Each row is a point. Two turns around zero, p and q, are shown by what they do to some points. Where does a point land after both, in the order given? Backwards means that the second turn is done in reverse. Each puzzle has new turns, and all numbers are rounded.

Turn p:
[ 1.15  1.24 -1.98] -> [ 1.74 -0.16 -1.93]
[-0.74 -1.75  0.89] -> [-1.26 -0.90  1.42]
[0.96 0.60 0.71] -> [0.92 0.81 0.54]
[-0.57 -0.54  1.53] -> [-0.95  0.44  1.37]
[-0.80  0.45 -1.15] -> [-0.46 -0.19 -1.39]
Turn q:
[0.12 0.34 0.38] -> [0.13 0.46 0.21]
[-0.43 -0.98  0.43] -> [-0.12 -0.82  0.81]
[-0.66  1.70 -2.37] -> [-1.51  0.70 -2.49]
[-0.89  0.33  0.77] -> [-0.74  0.47  0.85]
[ 1.85 -1.40  0.80] -> [ 2.23 -0.82  0.63]
Where do these land?
p, then q: [ 1.48  0.55 -0.42] -> [ 1.47  0.20 -0.68]
q, then p backwards: [-3.14  0.05 -0.28] -> [-2.73 -1.33  0.83]
p, then q: [ 1.10 -1.39  0.29] -> [ 1.16 -0.51  1.27]
q, then p: [ 0.72  0.05 -0.52] -> [ 0.65 -0.47 -0.39]
q, then p backwards: [-0.17  0.75  0.94] -> [0.00 0.46 1.12]

Turn p:
[-0.80  1.15 -0.85] -> [-1.43  0.79 -0.07]
[-0.47 -2.05  0.18] -> [ 0.61 -1.70 -1.09]
[-1.28 -1.29  1.05] -> [-0.21 -2.09 -0.01]
[1.45 0.69 0.26] -> [0.97 1.08 0.73]
[ 1.10  1.50 -0.64] -> [0.06 1.91 0.45]
Turn q:
[ 0.64  1.32 -0.81] -> [ 0.12  1.44 -0.86]
[-0.53 -1.79  1.71] -> [ 0.50 -2.06  1.38]
[ 0.74 -0.91 -0.95] -> [-0.19 -0.73 -1.31]
[ 0.90  1.42 -0.56] -> [ 0.49  1.49 -0.83]
[-1.76 -0.03  0.60] -> [-0.92 -0.12  1.61]
Where do these land?
p, then q backwards: [-0.84  0.59 -0.89] -> [-0.62  0.20 -1.19]
p, then q backwards: [-0.26 -0.97  0.65] -> [ 0.36 -1.06  0.42]
p, then q backwards: [-1.67 -1.10  0.67] -> [-0.35 -2.06 -0.29]
p, then q: [0.07 0.00 0.20] -> [ 0.18 -0.10  0.04]
q, then p: [ 1.23  0.84 -2.43] -> [-1.71  1.85 -1.33]
p, then q: [1.47 0.64 1.80] -> [ 2.35 -0.13  0.52]

Turn p:
[-2.16 -0.13  0.93 -0.78] -> [-1.20 -0.52  0.95 -1.88]
[ 1.84  0.91 -0.15  1.75] -> [ 0.54 -0.13 -0.05  2.64]
[ 0.31 -0.58  0.88 -1.26] -> [ 1.10  0.18  0.63 -1.07]
[ 0.28  1.10 -2.07  0.51] -> [-0.99  1.29 -1.25  1.27]
[-0.28 -1.31  0.40 -0.22] -> [ 0.55 -0.82 -0.30 -0.97]
Turn q:
[ 0.80  1.32 -0.59 -1.07] -> [ 1.07  0.36 -0.85 -1.37]
[-0.52 -0.03 -0.71 -1.28] -> [-0.38 -0.54 -1.26 -0.63]
[ 1.06  0.49 -0.16 -0.42] -> [ 0.85 -0.01  0.13 -0.91]
[-1.11 -2.55  2.57  1.50] -> [-2.73 -0.16  2.54  1.63]
[ 0.89  0.70 -2.07 -0.50] -> [ 1.83 -0.81 -1.26 -0.48]
[-0.06  0.00  0.11  1.01] -> [0.23 0.28 0.46 0.83]
[-1.06  0.08  0.85  0.77] -> [-0.86  0.89  0.24  0.92]
Where do these land?
q, then p: [-1.66 -0.69 -0.49 -0.89] -> [-1.29 -0.27 -1.44 -0.68]
q, then p: [ 0.02 -0.39 -0.57  0.57] -> [ 0.32 -0.64 -0.36  0.40]
q, then p: [-0.22 -1.05  1.03 -0.31] -> [-0.59 -0.71  0.57 -1.06]
q, then p: [-0.86  1.11 -0.40 -2.64] -> [-0.82  2.26 -1.34 -1.23]
p, then q backwards: [0.81 0.91 0.62 1.55] -> [-0.39 -1.09 -0.32  1.68]
q, then p: [-0.59 -0.83  1.20  0.64] -> [-0.95 -1.08  0.88 -0.20]
q, then p: [ 2.48  0.95 -1.38  1.09] -> [2.82 0.43 0.26 1.39]

Turn p:
[ 0.34  0.27  0.91  0.53  0.57 -0.29] -> [-0.04  0.27  0.05  0.23 -1.16 -0.48]
[ 0.71 -1.04 -0.85  0.91 -0.08 -1.37] -> [ 0.94 -1.63 -0.15 -0.94 -0.36 -0.66]
[ 0.39 -0.17 -0.14  0.44  0.59  3.15] -> [ 0.00  0.46 -1.99  1.92  0.06  1.67]
[ 0.00 -1.68  0.18 -0.69 -0.37 -0.45] -> [ 0.23 -1.32  1.20  0.14  0.14  0.62]
[ 0.09  1.85  0.16 -2.19  1.70  0.11] -> [-0.48  1.71  0.66  1.80  1.13 -1.75]
[-1.13  0.79 -0.15  0.18  1.18 -1.17] -> [-1.36 -0.01  0.00 -0.37 -0.04 -1.65]
[-0.40 -0.01 -0.11  0.82 -3.59  0.03] -> [ 0.71  0.54  0.22 -2.79  0.23  2.25]
Turn q:
[ 2.17 -0.67 -0.23  0.60  1.13 -0.24] -> [ 1.93 -0.62  0.58  1.53 -0.04  0.36]
[-1.39 -1.88 -0.24 -1.89 -1.95  0.47] -> [-0.88 -0.91 -0.35 -2.62 -2.10  0.28]
[ 0.68  0.56  1.09  0.04 -1.19  0.97] -> [-0.08  1.08  0.19 -0.39  0.04  1.72]
[-0.48  1.55 -1.02  0.60  0.91 -0.35] -> [-0.54  0.35 -1.02  1.23  0.99 -1.02]
[ 0.63 -0.17  1.42 -1.44 -0.85 -0.32] -> [ 0.03  1.10  1.16 -0.58 -1.47  0.56]
[-0.19  0.17 -0.83  0.14  1.49  0.30] -> [ 0.81 -0.19 -0.82  0.38  0.64 -1.09]
[-2.74 -1.42  0.41 -0.09 -0.27 -1.61] -> [-1.80 -1.34  1.24 -1.64 -0.06 -1.76]
[-0.58  1.12 -1.10  1.47  0.30 -1.17] -> [-1.28 -0.57 -0.40  1.57  1.15 -0.73]
[1.89 0.72 0.50 0.58 0.42 1.94] -> [ 1.81  1.09 -0.56  0.53  0.86  1.68]
Where do these land?
q, then p backwards: [-2.52 -0.59  0.90  0.67  1.77 -0.83] -> [-0.82  0.72 -1.50 -1.25  0.44 -2.57]
q, then p: [ 1.21 -1.56  0.46 -0.53 -0.56  0.59] -> [1.33 0.44 0.44 0.71 0.00 1.55]
p, then q backwards: [ 2.29 -0.29 -0.63 -1.96 -0.12  0.16] -> [ 1.74 -0.19  0.56  1.06  2.26  0.14]
p, then q: [-1.46  0.90  0.44  1.28 -0.50 -1.60] -> [-1.38  0.86 -0.07 -1.05 -1.70 -0.97]
q, then p: [ 0.59 -0.26 -1.80 -0.25 -0.27  1.88] -> [ 1.37 -0.89 -1.28  0.20  1.67  0.42]
p, then q backwards: [ 1.10  1.22  1.32 -0.36 -0.34  0.35] -> [ 1.17  0.88  1.01 -1.20  0.43  0.00]
q, then p backwards: [-0.10 -0.03 -0.94 -0.93 -0.88  0.77] -> [-0.12  0.07  0.07  1.69 -0.10  0.50]
q, then p: [-1.11  0.60  0.24  2.09  0.90 -1.31] -> [-1.73 -1.11  0.07  0.46 -1.50 -1.36]
